Rows are points. Each table stands for the endless flat space through its points: a line for two points, a plane for three, and so on. Write the one point that lies in both, or say that there is none.

First (3 x 4)
[[-0.36  0.27 -0.14  0.26]
 [-0.40  0.34 -0.24  0.22]
 [-0.10 -0.01 -0.09  0.02]]
Second (2 x 4)
[[-0.18  0.01 -0.32  0.03]
 [-0.18  0.25 -0.26 -0.15]]
They share: [-0.18  0.13 -0.29 -0.06]

First (3 x 8)
[[ 0.00 -0.19  0.16 -0.26  0.11  0.01 -0.28 -0.09]
 [ 0.30 -0.15  0.36 -0.16 -0.15 -0.13 -0.18 -0.19]
 [ 0.25 -0.32  0.35 -0.06  0.08 -0.06 -0.15 -0.29]]
Second (3 x 8)
[[ 0.04 -0.15  0.10 -0.05  0.27 -0.13 -0.12 -0.14]
 [ 0.10  0.00  0.52 -0.29  0.15  0.14 -0.45 -0.32]
 [ 0.00  0.04  0.38 -0.19  0.27  0.08 -0.35 -0.28]]
They share: no point

First (4 x 12)
[[-0.28 -0.26  0.07 -0.24  0.07 -0.29 -0.16 -0.29  0.25  0.32  0.11 -0.06]
 [-0.23 -0.30 -0.25  0.05  0.31 -0.12  0.03 -0.57  0.45  0.13  0.08 -0.31]
 [-0.28 -0.07 -0.26 -0.13  0.03 -0.36 -0.35  0.09  0.25  0.36 -0.16  0.04]
 [-0.23 -0.29  0.16 -0.25  0.12 -0.12  0.02 -0.55  0.24  0.11  0.25 -0.29]]
Second (4 x 12)
[[-0.17 -0.19 -0.03 -0.22  0.28 -0.39 -0.06 -0.52  0.27  0.37 -0.01  0.03]
 [-0.40 -0.56 -0.20 -0.58 -0.07 -0.67 -0.02 -0.25  0.49  0.12  0.08 -0.19]
 [-0.40  0.04  0.01  0.10  0.25 -0.04 -0.06 -0.44  0.27  0.27  0.00  0.01]
 [-0.23  0.02  0.02 -0.07  0.16 -0.18 -0.24 -0.19  0.13  0.52  0.15 -0.11]]
They share: no point

First (2 x 20)
[[ 0.01  0.20  0.31 -0.33  0.17 -0.30 -0.28  0.11  0.01  0.45 -0.32  0.52
   0.24 -0.05  0.04  0.22 -0.35  0.19 -0.26  0.48]
 [-0.09 -0.20  0.01 -0.03 -0.03 -0.20 -0.23  0.21  0.26  0.10 -0.12  0.12
  -0.11  0.25 -0.21 -0.13 -0.05 -0.01 -0.16  0.08]]
Second (4 x 20)
[[-0.09 -0.15  0.30 -0.22  0.01 -0.06 -0.30  0.30  0.14  0.16 -0.29  0.24
  -0.08  0.01 -0.36 -0.05 -0.06  0.28 -0.06  0.39]
 [-0.19  0.05  0.24 -0.16  0.20 -0.32 -0.16 -0.03  0.16  0.32 -0.07  0.15
   0.09  0.27 -0.01 -0.07 -0.20 -0.10 -0.30  0.14]
 [ 0.43 -0.24  0.21 -0.16 -0.35 -0.29  0.01  0.40  0.55  0.53 -0.25  0.73
   0.28  0.25 -0.50  0.02 -0.28  0.20  0.03  0.49]
 [ 0.42 -0.27  0.10 -0.14 -0.39 -0.19 -0.11  0.42  0.47  0.44 -0.33  0.70
   0.23  0.18 -0.50  0.09 -0.18  0.20  0.07  0.49]]
They share: no point

First (3 x 24)
[[ 0.09  0.19  0.00  0.04 -0.20  0.02  0.04  0.29 -0.23 -0.02 -0.01  0.53
   0.34 -0.01 -0.21 -0.09 -0.36  0.45  0.28  0.16 -0.24 -0.34 -0.30  0.13]
 [-0.08 -0.06 -0.17  0.09 -0.03  0.12  0.26  0.38  0.06 -0.02 -0.49  0.00
  -0.02  0.45  0.01  0.08 -0.01  0.21  0.00  0.31  0.05 -0.07 -0.32  0.45]
 [-0.15  0.29  0.20 -0.20 -0.40 -0.02 -0.18  0.21 -0.17 -0.24 -0.17  0.17
   0.44  0.29 -0.43 -0.29 -0.06  0.15  0.26  0.10  0.04 -0.36 -0.16  0.09]]
Second (4 x 24)
[[ 0.15  0.26  0.15 -0.17 -0.22  0.06  0.03  0.47  0.06 -0.31 -0.24  0.16
   0.25  0.43  0.02 -0.22 -0.28  0.27  0.13  0.43 -0.05 -0.10 -0.06  0.29]
 [-0.27  0.02  0.01 -0.07 -0.18  0.17  0.09  0.35 -0.04  0.09 -0.13  0.25
   0.11  0.17 -0.35  0.00 -0.26  0.24  0.24  0.26  0.14 -0.38 -0.43  0.09]
 [-0.11 -0.06 -0.27 -0.07 -0.10  0.14  0.31  0.31  0.26 -0.01  0.04  0.38
   0.33  0.35 -0.44  0.14 -0.32  0.13  0.31  0.47 -0.03 -0.14 -0.12 -0.01]
 [-0.13 -0.02 -0.09 -0.03 -0.19 -0.02  0.11  0.18 -0.08  0.02 -0.13  0.27
   0.26  0.33 -0.42  0.08 -0.12  0.23  0.28  0.21 -0.07 -0.30 -0.27  0.11]]
They share: no point

First (4 x 24)
[[ 0.13 -0.30 -0.27 -0.14  0.05  0.24  0.05 -0.38 -0.07 -0.28  0.14  0.28
  -0.35  0.14 -0.18  0.44 -0.07 -0.34  0.30  0.23 -0.27 -0.45 -0.09  0.31]
 [ 0.15 -0.26 -0.26 -0.07  0.13  0.17 -0.14 -0.22 -0.05 -0.23  0.00  0.33
  -0.19  0.20 -0.07  0.23 -0.29 -0.33  0.26  0.03  0.01 -0.09 -0.21  0.27]
 [ 0.00 -0.34 -0.41 -0.21  0.25  0.14 -0.07 -0.39 -0.22 -0.20  0.01  0.28
  -0.25  0.02 -0.29  0.26 -0.22 -0.42  0.27  0.07 -0.11 -0.28 -0.13  0.42]
 [ 0.41 -0.20 -0.12  0.13 -0.18  0.36 -0.01 -0.19  0.01 -0.47  0.13  0.43
  -0.39  0.45  0.00  0.67 -0.14 -0.35  0.45  0.31 -0.11 -0.33 -0.28  0.15]]
Second (2 x 24)
[[ 0.33 -0.40 -0.31 -0.24 -0.14  0.33  0.00 -0.09  0.11 -0.26  0.23  0.32
  -0.29  0.07  0.11  0.30 -0.16 -0.10  0.21  0.03 -0.17 -0.27 -0.14  0.05]
 [ 0.40 -0.48 -0.39 -0.32 -0.22  0.39  0.02 -0.02  0.11 -0.28  0.29  0.34
  -0.32 -0.01  0.15  0.32 -0.16 -0.04  0.21 -0.01 -0.18 -0.30 -0.15 -0.02]]
They share: [ 0.19 -0.24 -0.15 -0.08  0.02  0.21 -0.04 -0.23  0.11 -0.22  0.11  0.28
 -0.23  0.23  0.03  0.26 -0.16 -0.22  0.21  0.11 -0.15 -0.21 -0.12  0.19]

First (4 x 24)
[[ 0.04 -0.40  0.60 -0.13 -0.39 -0.12  0.38 -0.22  0.21 -0.13  0.23  0.49
  -0.48  0.28 -0.34  0.09  0.31  0.27  0.07  0.01 -0.24  0.24 -0.20 -0.06]
 [ 0.42  0.25 -0.02 -0.06 -0.02 -0.20 -0.03  0.15 -0.43 -0.10  0.16  0.09
  -0.09 -0.07  0.15 -0.38 -0.05  0.32  0.36  0.17  0.18  0.28  0.13  0.11]
 [ 0.28 -0.03  0.20 -0.04 -0.36 -0.18  0.09 -0.19 -0.25 -0.40  0.14  0.21
  -0.29 -0.13 -0.05 -0.18 -0.05  0.28  0.04 -0.03  0.00  0.14 -0.09  0.07]
 [ 0.19 -0.09  0.23 -0.19 -0.33 -0.03  0.15 -0.16 -0.16 -0.31  0.29  0.15
  -0.47 -0.10  0.07 -0.24  0.07  0.40  0.22  0.15  0.15  0.23 -0.24 -0.05]]
Second (5 x 24)
[[ 0.21  0.09  0.18 -0.06 -0.24 -0.39  0.37  0.05 -0.01 -0.40  0.28  0.17
  -0.63 -0.08 -0.14 -0.08  0.29  0.15  0.01  0.15 -0.20  0.28  0.13  0.16]
 [ 0.09 -0.24  0.52  0.03 -0.21 -0.08  0.14  0.00 -0.36 -0.36  0.43  0.52
  -0.27  0.03 -0.13 -0.06  0.15 -0.02 -0.18 -0.05  0.09 -0.04  0.03 -0.34]
 [ 0.18 -0.13  0.10 -0.26 -0.06 -0.30  0.01 -0.35 -0.12  0.14 -0.12  0.18
  -0.15  0.15 -0.30 -0.32 -0.18  0.31  0.57  0.23 -0.08  0.28 -0.09  0.10]
 [ 0.55  0.20  0.22  0.03 -0.45 -0.06  0.24  0.22  0.02 -0.28  0.29  0.16
  -0.33  0.05  0.23 -0.12  0.31  0.64  0.16 -0.05 -0.01  0.50 -0.11  0.30]
 [ 0.44  0.26 -0.02 -0.13 -0.31 -0.41  0.32  0.02  0.19 -0.22  0.09 -0.03
  -0.57  0.00 -0.05 -0.20  0.24  0.52  0.36  0.19 -0.25  0.58 -0.01  0.48]]
They share: [ 0.25 -0.05  0.26 -0.08 -0.22 -0.17  0.15 -0.05 -0.15 -0.16  0.18  0.27
 -0.27  0.06 -0.08 -0.16  0.09  0.29  0.19  0.07 -0.02  0.24 -0.03  0.04]

First (3 x 24)
[[-0.16 -0.15  0.43 -0.02 -0.06  0.40 -0.49  0.03  0.13 -0.08 -0.04  0.57
   0.09  0.44  0.21 -0.09  0.28 -0.58 -0.34  0.13  0.11 -0.01 -0.04 -0.27]
 [-0.12 -0.35  0.15  0.10 -0.10  0.16 -0.17 -0.09  0.21 -0.04 -0.04  0.37
   0.25  0.28  0.13 -0.29  0.48 -0.34 -0.30  0.13 -0.01 -0.17 -0.12 -0.19]
 [-0.06 -0.35  0.15  0.22 -0.16  0.08 -0.09  0.03  0.25  0.08 -0.06  0.23
   0.29  0.22  0.21 -0.23  0.34 -0.22 -0.20  0.11  0.13 -0.17 -0.10 -0.21]]
Second (3 x 24)
[[-0.10  0.06  0.34  0.03 -0.33  0.10 -0.15  0.38  0.36  0.10 -0.09  0.18
  -0.02  0.49  0.31 -0.02  0.34 -0.47 -0.32  0.11  0.07 -0.12 -0.05 -0.19]
 [ 0.25 -0.31 -0.01  0.16 -0.26  0.52 -0.12 -0.03  0.35  0.54 -0.10  0.29
   0.23  0.30  0.62 -0.43 -0.10 -0.34 -0.17 -0.11  0.20 -0.21 -0.20 -0.08]
 [ 0.05 -0.15  0.19  0.12 -0.27  0.28 -0.15  0.17  0.33  0.28 -0.09  0.24
   0.13  0.37  0.43 -0.20  0.13 -0.38 -0.23  0.02  0.16 -0.15 -0.11 -0.16]]
They share: [-0.05 -0.25  0.29  0.22 -0.17  0.16 -0.21  0.15  0.23  0.12 -0.07  0.26
  0.23  0.27  0.29 -0.10  0.17 -0.28 -0.17  0.10  0.26 -0.09 -0.05 -0.26]

First (3 x 24)
[[ 0.42 -0.11 -0.34 -0.06  0.02  0.03  0.09 -0.02 -0.42  0.04  0.08 -0.07
  -0.11 -0.04  0.10  0.08 -0.14 -0.15 -0.12 -0.03 -0.13  0.38 -0.01 -0.26]
 [ 0.09 -0.41 -0.23 -0.16  0.14  0.15  0.12  0.04 -0.02 -0.13 -0.23 -0.59
  -0.10 -0.07  0.36  0.10 -0.42 -0.41  0.18  0.22  0.07  0.02  0.09 -0.14]
 [ 0.06 -0.45 -0.15 -0.29  0.17  0.18  0.11 -0.05  0.01 -0.12 -0.22 -0.58
  -0.22  0.01  0.32  0.00 -0.42 -0.37  0.15  0.16  0.12  0.07  0.08 -0.18]]
Second (2 x 24)
[[ 0.15 -0.38 -0.16 -0.33  0.29  0.18  0.03 -0.11 -0.27  0.01 -0.10 -0.28
  -0.11  0.23 -0.08  0.02 -0.44 -0.24  0.09  0.15  0.11  0.11 -0.16 -0.20]
 [ 0.18 -0.35 -0.17 -0.31  0.23  0.16  0.05 -0.11 -0.25  0.00 -0.08 -0.28
  -0.16  0.17  0.00  0.00 -0.38 -0.23  0.05  0.10  0.08  0.17 -0.10 -0.22]]
They share: [ 0.24 -0.29 -0.19 -0.27  0.11  0.12  0.09 -0.11 -0.21 -0.02 -0.04 -0.28
 -0.26  0.05  0.16 -0.04 -0.26 -0.21 -0.03  0.00  0.02  0.29  0.02 -0.26]

First (3 x 24)
[[ 0.20  0.08  0.16 -0.01  0.02 -0.19  0.08 -0.20  0.01  0.10  0.02 -0.30
  -0.18  0.24  0.15 -0.16  0.06 -0.03 -0.35  0.02  0.24  0.22  0.11 -0.25]
 [ 0.30  0.08  0.34 -0.11  0.00 -0.15 -0.14 -0.38  0.11  0.02  0.12 -0.36
  -0.14  0.10  0.23 -0.38 -0.08 -0.11 -0.35  0.26  0.22 -0.08 -0.07 -0.09]
 [ 0.11  0.08 -0.01  0.10  0.07 -0.19  0.26 -0.07 -0.05  0.10 -0.05 -0.21
  -0.17  0.37  0.14  0.02  0.16  0.08 -0.31 -0.15  0.20  0.44  0.26 -0.34]]
Second (4 x 24)
[[ 0.49  0.25 -0.10  0.06  0.14 -0.13  0.06 -0.05  0.18  0.21 -0.18 -0.36
   0.09  0.41  0.23 -0.10  0.25  0.10 -0.31  0.00  0.19  0.37  0.29 -0.06]
 [ 0.08 -0.01  0.33 -0.24 -0.06  0.08  0.05 -0.27  0.04 -0.38 -0.09 -0.06
   0.08  0.23  0.22 -0.22 -0.10 -0.08 -0.18 -0.26 -0.08  0.30 -0.07 -0.19]
 [ 0.04  0.19  0.09 -0.08 -0.02 -0.08 -0.07 -0.27  0.12 -0.06  0.07 -0.02
  -0.12  0.07  0.42 -0.22  0.18 -0.12 -0.46 -0.02  0.08  0.22  0.09 -0.15]
 [ 0.36  0.25 -0.09  0.08  0.12 -0.16  0.03 -0.11  0.16  0.20 -0.07 -0.28
  -0.02  0.31  0.30 -0.12  0.26  0.06 -0.38  0.06  0.20  0.30  0.27 -0.09]]
They share: [ 0.17  0.08  0.09  0.06  0.09 -0.13  0.11 -0.21  0.04 -0.02  0.03 -0.21
 -0.10  0.29  0.25 -0.13  0.05  0.07 -0.27  0.04  0.13  0.21  0.14 -0.19]

First (4 x 24)
[[ 0.48 -0.28 -0.27 -0.10  0.09  0.23  0.13  0.04  0.42  0.10 -0.35 -0.23
   0.05  0.17  0.02 -0.16 -0.03 -0.09 -0.21  0.14 -0.05 -0.02  0.24 -0.19]
 [ 0.30 -0.37 -0.15 -0.25  0.12  0.14  0.16  0.10  0.24 -0.05 -0.14 -0.23
  -0.10  0.14 -0.04 -0.16  0.12 -0.27  0.00  0.05 -0.11 -0.14  0.39 -0.22]
 [ 0.18 -0.13  0.00 -0.27 -0.04  0.18  0.27  0.12  0.20  0.13 -0.12 -0.36
  -0.02  0.08  0.16 -0.23  0.21 -0.09 -0.04  0.06 -0.17 -0.20  0.23 -0.09]
 [ 0.14 -0.36  0.00 -0.35  0.09  0.08  0.23  0.17  0.07 -0.13  0.01 -0.25
  -0.17  0.09 -0.04 -0.18  0.25 -0.34  0.13 -0.01 -0.16 -0.23  0.43 -0.22]]
Second (6 x 24)
[[ 0.27 -0.15 -0.04 -0.12 -0.23  0.64 -0.04 -0.42 -0.10 -0.13 -0.08  0.05
   0.01 -0.18  0.25 -0.26  0.39  0.08 -0.15 -0.27 -0.05 -0.35  0.26 -0.12]
 [ 0.30 -0.12 -0.01 -0.18  0.22  0.12  0.18  0.22  0.28 -0.08 -0.18 -0.33
  -0.25  0.06 -0.10 -0.18  0.14  0.00 -0.07  0.16 -0.17 -0.22  0.45 -0.43]
 [-0.42 -0.20  0.11 -0.11 -0.08  0.27  0.45  0.07 -0.15 -0.26 -0.06 -0.19
   0.21  0.25 -0.13 -0.01 -0.02 -0.66 -0.04  0.08 -0.07 -0.23 -0.06 -0.05]
 [ 0.05 -0.01  0.03 -0.29 -0.19  0.66  0.16 -0.07  0.07 -0.14  0.06 -0.22
  -0.15  0.10  0.32 -0.13  0.54 -0.19 -0.37  0.02 -0.29 -0.30  0.03  0.04]
 [ 0.25  0.02  0.05 -0.07  0.06  0.39  0.09 -0.06  0.28 -0.22 -0.07 -0.31
  -0.20  0.08 -0.07 -0.13  0.14  0.08 -0.03  0.24 -0.15 -0.37  0.36 -0.42]
 [ 0.30 -0.43 -0.19 -0.43  0.07 -0.28  0.34  0.56 -0.02  0.30 -0.25 -0.22
   0.14  0.17 -0.24 -0.15  0.02 -0.17  0.16 -0.02  0.15 -0.14  0.31 -0.07]]
They share: no point

First (4 x 24)
[[ 0.14  0.39  0.17  0.01 -0.36 -0.47  0.12  0.33 -0.36 -0.09 -0.04 -0.17
  -0.33  0.20  0.16  0.32 -0.06 -0.17 -0.26  0.34 -0.21  0.28  0.31 -0.28]
 [-0.14  0.01  0.11  0.23 -0.30 -0.10  0.36 -0.01 -0.14  0.28 -0.10 -0.15
  -0.10  0.50  0.18  0.23  0.07 -0.39 -0.31  0.18 -0.07  0.10  0.03  0.11]
 [-0.18 -0.05  0.02  0.35 -0.34 -0.16  0.41  0.16 -0.11  0.27  0.01 -0.03
  -0.16  0.37  0.16  0.24 -0.04 -0.16 -0.21  0.31 -0.10 -0.01  0.19  0.13]
 [-0.10  0.03 -0.02  0.45 -0.46 -0.41  0.42  0.51 -0.18  0.13  0.20  0.13
  -0.34  0.12  0.11  0.31 -0.23  0.16 -0.08  0.56 -0.18 -0.03  0.50 -0.02]]
Second (6 x 24)
[[-0.37  0.09 -0.31 -0.20 -0.15 -0.26  0.24  0.21 -0.36  0.21 -0.04 -0.41
   0.24  0.17  0.22  0.11 -0.30 -0.02 -0.02  0.25 -0.27  0.13  0.07  0.29]
 [-0.08 -0.05  0.34  0.29 -0.18  0.33  0.12  0.24 -0.09  0.05  0.00  0.29
  -0.33  0.14  0.21  0.23  0.16  0.07 -0.16  0.18  0.31  0.09  0.29 -0.28]
 [-0.43 -0.09 -0.29  0.00 -0.19 -0.24  0.24  0.21 -0.14 -0.05 -0.04 -0.41
   0.06  0.13  0.12 -0.01 -0.48 -0.18  0.16  0.35 -0.35  0.13 -0.11  0.33]
 [-0.20  0.24  0.00 -0.26 -0.15  0.01  0.16  0.21 -0.53  0.38  0.02 -0.13
   0.21  0.17  0.31  0.29  0.05  0.16 -0.23  0.10  0.11  0.17  0.34 -0.05]
 [-0.18 -0.41 -0.27  0.82 -0.07 -0.14  0.39  0.27  0.54 -0.01 -0.28  0.19
  -0.57  0.30  0.14  0.02 -0.01  0.05 -0.15  0.42 -0.29 -0.38  0.07  0.32]
 [-0.31 -0.05 -0.45  0.14 -0.12 -0.32  0.38  0.20 -0.03  0.31 -0.13 -0.15
   0.00  0.26  0.24  0.15 -0.09  0.21 -0.22  0.25 -0.22 -0.22  0.19  0.30]]
They share: [-0.22 -0.03 -0.13  0.19 -0.18 -0.08  0.24  0.15 -0.06  0.18 -0.10 -0.11
 -0.12  0.26  0.22  0.17 -0.03  0.01 -0.17  0.22 -0.15 -0.14  0.19  0.17]

First (6 x 24)
[[ 0.36 -0.16 -0.03  0.02 -0.39 -0.17  0.03 -0.17  0.21 -0.49 -0.25 -0.25
  -0.07  0.07 -0.24  0.44  0.38  0.41 -0.24  0.44  0.02 -0.35 -0.08 -0.50]
 [ 0.07  0.11 -0.44 -0.32 -0.04 -0.47 -0.18 -0.10  0.13  0.26  0.03  0.13
   0.11 -0.17  0.15 -0.24  0.29 -0.29 -0.36  0.15  0.50 -0.07 -0.37 -0.16]
 [ 0.01  0.07 -0.33 -0.51 -0.15 -0.33 -0.26  0.02  0.36 -0.18 -0.38 -0.29
  -0.19 -0.44  0.00  0.05  0.32  0.27 -0.32  0.08  0.39 -0.11 -0.40 -0.25]
 [ 0.05 -0.25 -0.40 -0.42  0.25  0.10  0.12 -0.36  0.23  0.05 -0.50  0.21
  -0.04 -0.35  0.15 -0.02 -0.10  0.06 -0.48 -0.11  0.53  0.03 -0.60  0.12]
 [ 0.36  0.21 -0.34 -0.10 -0.23 -0.65 -0.12  0.01  0.06  0.38  0.00  0.08
   0.05 -0.06  0.48 -0.31  0.44 -0.22 -0.17  0.26  0.56  0.06 -0.03 -0.35]
 [ 0.21 -0.20 -0.31 -0.28  0.10  0.03  0.15 -0.14  0.02 -0.03 -0.40 -0.26
  -0.41 -0.26  0.01  0.01  0.27  0.06 -0.17  0.09  0.34 -0.08 -0.50 -0.27]]
Second (3 x 24)
[[ 0.21 -0.26 -0.14  0.12 -0.06 -0.02 -0.08 -0.14 -0.03 -0.22 -0.05  0.03
  -0.09 -0.02  0.20 -0.13  0.37  0.07 -0.46  0.32  0.18 -0.06 -0.46  0.01]
 [ 0.31 -0.28 -0.30  0.04  0.02 -0.06 -0.04 -0.56  0.23  0.36 -0.33 -0.23
   0.09  0.30  0.08  0.07  0.13 -0.37 -0.32  0.08  0.56 -0.46 -0.02 -0.27]
 [ 0.23 -0.24 -0.17  0.08 -0.06 -0.05 -0.05 -0.19  0.01 -0.14 -0.09  0.01
  -0.06  0.01  0.16 -0.08  0.33  0.02 -0.42  0.29  0.23 -0.11 -0.39 -0.06]]
They share: [ 0.28 -0.13 -0.24 -0.08 -0.10 -0.18  0.08 -0.23  0.08 -0.03 -0.15  0.04
  0.00  0.00  0.02  0.07  0.25 -0.01 -0.29  0.26  0.29 -0.16 -0.26 -0.27]

First (3 x 24)
[[-0.04  0.16  0.10 -0.29  0.10  0.36 -0.22  0.24 -0.32  0.23 -0.04  0.29
   0.03 -0.31  0.28  0.33 -0.18 -0.05  0.21 -0.06  0.06 -0.40 -0.28  0.04]
 [-0.16  0.07  0.01 -0.26 -0.11  0.30  0.09  0.15 -0.32  0.04 -0.07  0.16
  -0.11 -0.14  0.19  0.14 -0.29 -0.09  0.28 -0.14  0.01 -0.17 -0.18  0.16]
 [-0.16  0.16  0.22 -0.23  0.10  0.42 -0.06  0.18 -0.38  0.13  0.08  0.25
  -0.11 -0.23  0.16  0.29 -0.20 -0.09  0.37  0.04  0.22 -0.32 -0.18  0.04]]
Second (3 x 24)
[[ 0.13 -0.03  0.35 -0.30 -0.22  0.63  0.22  0.00 -0.26 -0.11 -0.15  0.62
   0.03 -0.15  0.30  0.26 -0.30 -0.04  0.25 -0.48 -0.34  0.13  0.11  0.27]
 [ 0.01  0.04  0.15 -0.28 -0.25  0.46  0.10  0.02 -0.29 -0.02 -0.13  0.40
   0.00 -0.12  0.19  0.19 -0.21  0.03  0.23 -0.38 -0.22 -0.01 -0.08  0.31]
 [-0.14  0.19 -0.06 -0.19 -0.40  0.31 -0.02 -0.04 -0.32  0.04 -0.07  0.16
  -0.03 -0.03 -0.05  0.10  0.00  0.24  0.20 -0.32 -0.07 -0.13 -0.29  0.49]]
They share: no point

First (2 x 24)
[[ 0.31  0.01  0.02 -0.08  0.44  0.09 -0.21  0.19  0.00  0.44  0.06  0.35
  -0.16  0.25  0.35 -0.20 -0.27 -0.08  0.23 -0.10 -0.03 -0.06 -0.17 -0.09]
 [ 0.01  0.01  0.14  0.10  0.14 -0.21 -0.03  0.37 -0.12  0.02  0.42 -0.01
  -0.34  0.25  0.23 -0.14 -0.21 -0.44 -0.07  0.32 -0.51  0.00 -0.17 -0.27]]
Second (6 x 24)
[[-0.05  0.09 -0.04 -0.11  0.13 -0.30 -0.53  0.22 -0.18  0.46  0.24  0.05
  -0.02  0.01 -0.28 -0.29 -0.08 -0.57  0.14 -0.01 -0.41 -0.16 -0.25 -0.21]
 [ 0.06  0.23  0.10 -0.35  0.24 -0.02 -0.11  0.26 -0.28  0.66  0.15 -0.22
  -0.09 -0.15  0.16  0.23 -0.37  0.11  0.00  0.19  0.07  0.26  0.20 -0.19]
 [ 0.07  0.16  0.07 -0.06  0.34  0.03 -0.09  0.34 -0.11  0.36  0.18  0.11
  -0.17  0.11  0.31 -0.05 -0.32 -0.09 -0.01  0.26 -0.07  0.08  0.01 -0.27]
 [-0.15  0.35  0.14 -0.45  0.27  0.01  0.07  0.18 -0.05  0.34  0.03 -0.30
  -0.11  0.18  0.41  0.03 -0.30 -0.10 -0.27  0.09 -0.11 -0.01  0.09 -0.13]
 [ 0.31 -0.09  0.02  0.51  0.48 -0.05 -0.31  0.53  0.01  0.08  0.32  0.72
  -0.35  0.35  0.28 -0.41 -0.29 -0.40  0.24  0.20 -0.35 -0.10 -0.38 -0.29]
 [ 0.58 -0.29 -0.02  0.45  0.30 -0.22 -0.61  0.50 -0.36  0.60  0.49  0.60
  -0.29 -0.15 -0.22 -0.09 -0.31 -0.19  0.64  0.15 -0.21  0.24 -0.26 -0.25]]
They share: [ 0.16  0.01  0.08  0.01  0.29 -0.06 -0.12  0.28 -0.06  0.23  0.24  0.17
 -0.25  0.25  0.29 -0.17 -0.24 -0.26  0.08  0.11 -0.27 -0.03 -0.17 -0.18]
